Every row gives one point. The points of each table are mixes of a few directions, plus a little noise. How many directions does each table use, and how many do they share? Where both have some left over, give the other angles between the two spaces (their principal angles), to ten degrees, smallest first.

First:
[[  5   5]
 [ 42  42]
 [-60 -59]
 [ 11  11]]
Second, 5 rows:
[[-48 -49]
 [ 42  42]
 [ 37  37]
 [  4   4]
 [-34 -34]]
Directions: first 1, second 1, shared 1

First:
[[ 41  47 -36]
 [-21 -14   1]
 [ 16   1  21]
 [-16 -32  41]
 [-21  -1 -26]]
Second, 4 rows:
[[-13 -60  -3]
 [-12  12  -2]
 [ 33  56   8]
 [ -9  -7  -2]]
Directions: first 2, second 2, shared 1; angles 60

First (9 x 6):
[[ -8  -3  16  10  -1   1]
 [ 31   8 -60 -38   6  -7]
 [  8   2 -16 -10   1  -2]
 [  9   2 -16 -10   1  -2]
 [-13  -4  26  16  -2   3]
 [ 21   5 -40 -25   4  -5]
 [-17  -4  33  20  -3   4]
 [-10  -3  18  10  -2   2]
 [-20  -5  40  26  -4   5]]
Second, 6 rows:
[[ -5   3   3   3   3 -14]
 [-16   6  10  11   7 -41]
 [ 30  -1  -8 -35  -6  33]
 [  1  -2  -2   0  -1   7]
 [-32  -5   2  46   1 -10]
 [ 21  -1  -5 -25  -4  23]]
Directions: first 1, second 2, shared 0; angles 50

First:
[[  0  12  -2  -5  -3   7  -4  -3]
 [  1 -20   4   8   5 -11   6   4]
 [  1 -30   6  12   8 -17  10   6]
 [  1 -36   7  14   9 -20  12   7]
 [ -1  37  -8 -15 -10  20 -12  -8]
 [ -2  60 -12 -24 -15  34 -19 -12]
 [  0   7  -2  -3  -2   4  -2  -1]
 [ -1  21  -4  -8  -5  12  -7  -5]
 [  2 -51  10  20  13 -28  17  10]]
Second (9 x 8):
[[ -2 -10 -30 -11  -9  -8  11  25]
 [ -6  24  21   2   2  13 -17 -26]
 [-52 -25 -20  -9 -11 -38  -3   4]
 [ -2 -24  19  16  11 -14   3  -6]
 [ -9  -8   9   5   3  -8  -3  -8]
 [ 26  10  31  15  13  18  -3 -16]
 [ 39  11  -5   0   3  23  11  14]
 [ -4   7  -1  -3  -2   2  -4  -3]
 [ 11  16 -25 -14 -10  12   5  17]]
Directions: first 1, second 3, shared 1

First, 10 rows:
[[ 17  -4 -11  18 -18  -6  21 -17   1]
 [ 17   2  40  -3  14  13  27  24 -19]
 [-15 -14   2 -19  -4   1 -10  48  -3]
 [ 22  -9 -18 -22  -5   6 -13   6   1]
 [ 16   0 -30   6  -2  -5 -28 -10  16]
 [ 23   0  12  11 -11   3  48 -26 -13]
 [-43   1   2 -14  15  -4 -39  30   8]
 [ -5 -13  -7 -21 -24   0  32 -13 -14]
 [-43   9   5  41  13 -16 -30  22  20]
 [ 13  24   3   6  25   7  -7 -60   1]]
Second, 7 rows:
[[ 34  19   0 -45  42  24 -41 -30  -2]
 [ 15  -8 -10   5 -15  -3  12   1   1]
 [  5  17  -5   1  23   4 -27 -29   9]
 [-57   1  20  27  -3 -14  10  21   1]
 [-23  -8   0  29 -20 -14  19  13   4]
 [ 14 -21 -13  14 -37 -10  33  18  -1]
 [ 11   0   8 -31  11  13  -6   7 -10]]
Directions: first 5, second 3, shared 3

First (11 x 12):
[[ -1  12   9  24  -1  19  12   2  22   0   9  -6]
 [  4  14  -5   5   7  10  11  17  26   5  24  -6]
 [  0  10   5  18   1  15  11   3  18   1   9  -4]
 [ -7 -11  18  22 -12   7  -4 -26 -17  -8 -31   2]
 [  5 -22 -23 -60   5 -45 -26   5 -41   2  -8  12]
 [  2  -9  -8 -23   1 -18 -10   1 -17   1  -4   5]
 [ -8 -29  16   2 -17 -12 -21 -39 -50 -11 -53  10]
 [  6  13 -16 -15  12  -3   8  26  22   8  33  -4]
 [ -5   1  18  32  -9  20   7 -17   6  -5 -14  -3]
 [  8  12 -22 -28  15 -11   4  32  19   9  36  -2]
 [ -3   6   9  23  -4  16   9  -5  12  -2  -1  -4]]
Second:
[[ -6   7 -14 -16   6 -20  -1   3 -12  -2  20  -2]
 [-19  -5  -1  28  13 -19   0  -5 -27   4   0  22]
 [  9   9 -11 -30  -6   0  -1   7  11  -4  13 -17]
 [ 20 -11  26  14 -18  43   1  -3  36   2 -36  -9]
 [  5 -13  22  30  -7  25   1  -7  12   4 -30   7]
 [ 15  13 -14 -48 -10   2  -1  10  19  -6  20 -28]
 [-25 -10   5  48  18 -21   1  -9 -35   7  -7  35]
 [  0   9 -14 -25   1 -11  -1   5  -2  -3  20 -10]]
Directions: first 2, second 2, shared 0; angles 30, 70

First:
[[  5   2 -11   1  10   4  -4  -1  12 -12   2  -1   3  -2]
 [ -1  -3  12 -11 -12 -13   3   5 -20  18  -1  -4   1   4]
 [ -8  -1   8  11  -6   7   6  -3   0   3  -2   7  -8  -2]
 [-17  -4  24  13 -20   3  13  -2 -16  18  -5  10 -14   0]
 [  7   3 -17   1  15   6  -7  -2  17 -17   3  -2   6  -2]
 [ -1  -3  12 -11 -12 -13   2   5 -19  17  -1  -4   1   4]
 [ -1   3 -14  15  14  17  -2  -6  24 -21   1   6  -2  -5]
 [  2  -1   4  -9  -4  -9   0   4 -10   8   0  -4   3   3]
 [ 13   3 -19 -10  16  -2 -10   2  13 -15   4  -7  11   0]]
Second (11 x 14):
[[  4   0   0  -8  -1  -6  -2   3  -5   4   0  -4   4   2]
 [ -1   0   0   1   0   1   0   0   1  -1   0   1  -1   0]
 [  6  -1   0 -13  -1 -11  -3   5  -9   6   1  -7   6   3]
 [  1   0   0  -1   0  -1   0   0  -1   1   0  -1   1   0]
 [  2   0   0  -4  -1  -4  -1   1  -3   2   0  -2   2   1]
 [ -1   0   0   2   0   2   0  -1   2  -1   0   1  -1  -1]
 [-27   3   0  60   5  49  15 -21  40 -28  -5  32 -28 -15]
 [  6  -1   0 -13  -1 -11  -3   5  -9   6   1  -7   6   3]
 [  0   0   0   0   0   0   0   0   0   0   0   0   0   0]
 [  6  -1   0 -13  -1 -11  -3   5  -9   6   1  -7   6   3]
 [  5   0   0 -10  -1  -9  -3   4  -7   5   1  -6   5   3]]
Directions: first 2, second 1, shared 1
